Each row of a before or after table is a point. The points were changed in one or more steps. Then noise was added and the rows were shuffled. The steps act on columns, c1 being the first. Write out the steps. A step turns or swaps two columns, mirrors them in a line or flattens them onto one, adds a multiple of one to another, or multiplies or shifts one. Angles are multiples of 10 degrees, from the lower column toward the higher: turns from -170 to 170, lines from 10 to 170 but not 90. Use the fewest steps. Two steps may share a column if one is a turn and the other turns, adds or multiplies; they go together, in the order done. Otherwise the lowest column goes first.

Before:
[[ 0.19 -0.56  0.25]
 [-0.18 -0.28 -0.01]
 [-0.06  0.12 -0.39]
 [-0.65  0.63  0.34]
 [-0.01  0.56 -0.08]
 [-0.48  0.02 -0.56]
 [-0.26 -0.57  0.38]
 [-0.18  0.07  0.58]
 [ 0.58 -0.57  0.25]
 [ 0.72 -0.47  0.39]
 [-0.41  0.05  0.20]
 [ 0.32 -0.96 -0.02]]
After (12 x 3):
[[ 0.10  0.09  0.51]
 [ 0.01 -0.96  0.00]
 [ 0.03 -0.52  0.26]
 [ 0.07 -0.57  0.37]
 [ 0.09 -0.48  0.48]
 [ 0.02 -0.29 -0.06]
 [ 0.01  0.62  0.19]
 [ 0.01  0.06  0.11]
 [-0.02  0.55 -0.10]
 [-0.11  0.02 -0.63]
 [ 0.06 -0.55  0.36]
 [-0.08  0.12 -0.41]]
Steps: flatten c1 and c3 onto the line at 80 degrees

Before (13 x 6):
[[-0.11 -0.18 -0.21  0.56  0.24  0.03]
 [ 0.78 -0.54  0.35  0.10 -0.10  0.38]
 [-0.04  0.41 -0.31 -0.32  0.12 -0.26]
 [ 0.09  0.17 -0.51 -0.21  0.32 -0.27]
 [ 0.11 -0.19  0.02  0.51  0.47 -0.18]
 [ 0.18  0.05  0.08  0.18  0.23 -0.16]
 [ 0.05  0.14 -0.27 -0.13  0.02 -0.11]
 [ 0.52 -0.37  0.59  0.09 -0.10  0.27]
 [ 0.83 -0.19  0.16  0.16 -0.40  0.23]
 [-0.02  0.24 -0.25 -0.28  0.18  0.11]
 [ 0.12 -0.25  0.17  0.51  0.15  0.37]
 [ 0.01  0.08 -0.49 -0.11  0.56 -0.10]
 [ 0.60  0.36  0.08  0.01  0.08  0.32]]
After, 13 rows:
[[ 0.01  0.07 -0.39 -0.11 -0.07 -0.11]
 [-0.26 -0.17 -0.16  0.55 -0.01  0.03]
 [ 0.22  0.17 -0.44 -0.21 -0.07 -0.26]
 [ 0.30 -0.24  0.18  0.49  0.05  0.36]
 [ 1.52  0.38  0.08  0.04  0.01  0.33]
 [ 0.28 -0.18  0.12  0.52  0.01 -0.19]
 [ 1.96 -0.53  0.32  0.15  0.06  0.39]
 [ 2.05 -0.17  0.08  0.17  0.01  0.22]
 [-0.06  0.25 -0.20 -0.26 -0.04  0.12]
 [-0.08  0.41 -0.25 -0.33 -0.05 -0.26]
 [ 0.12  0.13 -0.27 -0.13 -0.06 -0.09]
 [ 0.43  0.02  0.10  0.19  0.02 -0.17]
 [ 1.33 -0.34  0.55  0.09  0.10  0.26]]
Steps: multiply c1 by 2.5; flatten c3 and c5 onto the line at 10 degrees

Before (8 x 11):
[[ 0.44  0.17  0.18 -0.09  0.33 -0.24 -0.62 -0.34 -0.76  0.01  0.74]
 [-0.57 -0.56 -0.15 -0.18 -0.45  0.13 -0.05  0.07 -0.29  0.26 -0.04]
 [ 0.06 -0.43  0.03  0.08 -0.20 -0.37 -0.67  0.65 -0.96 -0.38 -0.18]
 [-0.75  0.18  0.29  0.37  0.40 -0.06 -0.45 -0.24 -0.52  0.19 -0.13]
 [-0.22 -0.10 -0.20  0.49 -0.17 -0.72  0.31 -0.47 -0.23 -0.02  0.50]
 [ 0.42 -0.20  0.60 -0.06  0.71  0.08  0.25  0.62 -0.21  0.66 -0.29]
 [ 0.33  0.04  0.04  0.37 -0.38  0.14  0.31  0.15  0.02 -0.13  0.47]
 [-0.49 -0.18 -0.27 -0.37 -0.44  0.22 -0.51  0.58 -0.13 -0.12  0.39]]
After, 8 rows:
[[-0.18  0.11 -0.20  0.51 -0.17 -0.73  0.30 -0.44 -0.25 -0.01  0.50]
 [-0.58 -0.85 -0.15  0.34 -0.47  0.13 -0.08  0.08 -0.26  0.27 -0.02]
 [-0.74  0.44  0.27  0.15  0.41 -0.08 -0.47 -0.22 -0.49  0.19 -0.11]
 [ 0.34  0.24  0.04  0.27 -0.36  0.13  0.33  0.17  0.03 -0.13  0.48]
 [ 0.08 -0.52  0.05  0.39 -0.19 -0.36 -0.68  0.65 -0.94 -0.40 -0.18]
 [-0.49 -0.45 -0.26 -0.18 -0.44  0.20 -0.52  0.58 -0.12 -0.11  0.37]
 [ 0.44 -0.31  0.55  0.11  0.72  0.09  0.27  0.64 -0.20  0.69 -0.30]
 [ 0.44  0.18  0.21 -0.20  0.31 -0.26 -0.62 -0.35 -0.73  0.00  0.72]]
Steps: multiply c2 by 1.6; turn c2 and c4 by -30 degrees

Before:
[[ 0.33 -0.18  0.76 -0.29  0.00  0.18  0.79  0.47  0.09 -0.42  0.22 -0.20
  -0.32  0.05]
 [ 0.04  0.00 -0.57  0.11 -0.33 -0.43 -0.21 -0.02  0.13 -0.11  0.16 -0.95
   0.17 -0.76]
 [ 0.06  0.10  0.14 -0.41 -0.45  0.03  0.61 -0.27 -0.07 -0.44 -0.21 -0.05
  -0.64  0.46]
 [ 0.47  0.04  0.17 -0.49  0.29  0.31 -0.40 -0.44 -0.39 -0.36  0.47 -0.30
  -0.43  0.83]
 [ 0.08 -0.25 -0.45 -0.44  0.04  0.33 -0.10  0.17 -0.55 -0.09  0.35 -0.11
  -0.41  0.59]
 [ 0.32  0.19 -0.16 -0.01  0.24  0.05  0.48 -0.10  0.04 -0.52 -0.16  0.27
  -0.49  0.06]
 [ 0.29  0.42 -0.42  0.45 -0.39 -0.30  0.12  0.02 -0.27  0.36 -0.24 -0.92
   0.59 -0.67]
 [-0.33  0.12 -0.05  0.57 -0.31 -0.76 -0.20  0.22 -0.29  0.07 -0.36 -0.68
   0.47 -0.91]]
After:
[[ 0.08 -0.43  0.16 -0.43 -0.47  0.03 -0.38  0.23 -0.49  0.17 -0.22 -0.04
  -0.77  0.47]
 [ 0.29  0.44 -0.42  0.46 -0.43 -0.30 -0.29  0.51  0.01  0.36 -0.27 -0.91
   0.49 -0.65]
 [ 0.35 -0.46  0.75 -0.27 -0.01  0.20 -0.32  0.98 -0.72 -0.12  0.22 -0.19
  -0.41  0.05]
 [ 0.32 -0.49 -0.14 -0.03  0.25  0.06 -0.21  0.38 -0.43  0.29 -0.17  0.28
  -0.55  0.04]
 [ 0.04 -0.11 -0.56  0.14 -0.33 -0.42  0.23  0.47  0.12  0.01  0.17 -0.92
   0.21 -0.77]
 [-0.33  0.10 -0.09  0.59 -0.30 -0.77 -0.17  0.72  0.32  0.12 -0.36 -0.71
   0.44 -0.91]
 [ 0.47 -0.33  0.19 -0.52  0.30  0.31 -0.13  0.08  0.53  0.10  0.43 -0.31
  -0.47  0.86]
 [ 0.09 -0.15 -0.44 -0.44  0.04  0.31 -0.44  0.67  0.33 -0.20  0.34 -0.11
  -0.54  0.60]]
Steps: mirror c2 and c10 in the line at 40 degrees; turn c7 and c9 by -120 degrees; add 0.3 times c7 to c13; shift c8 by 0.50
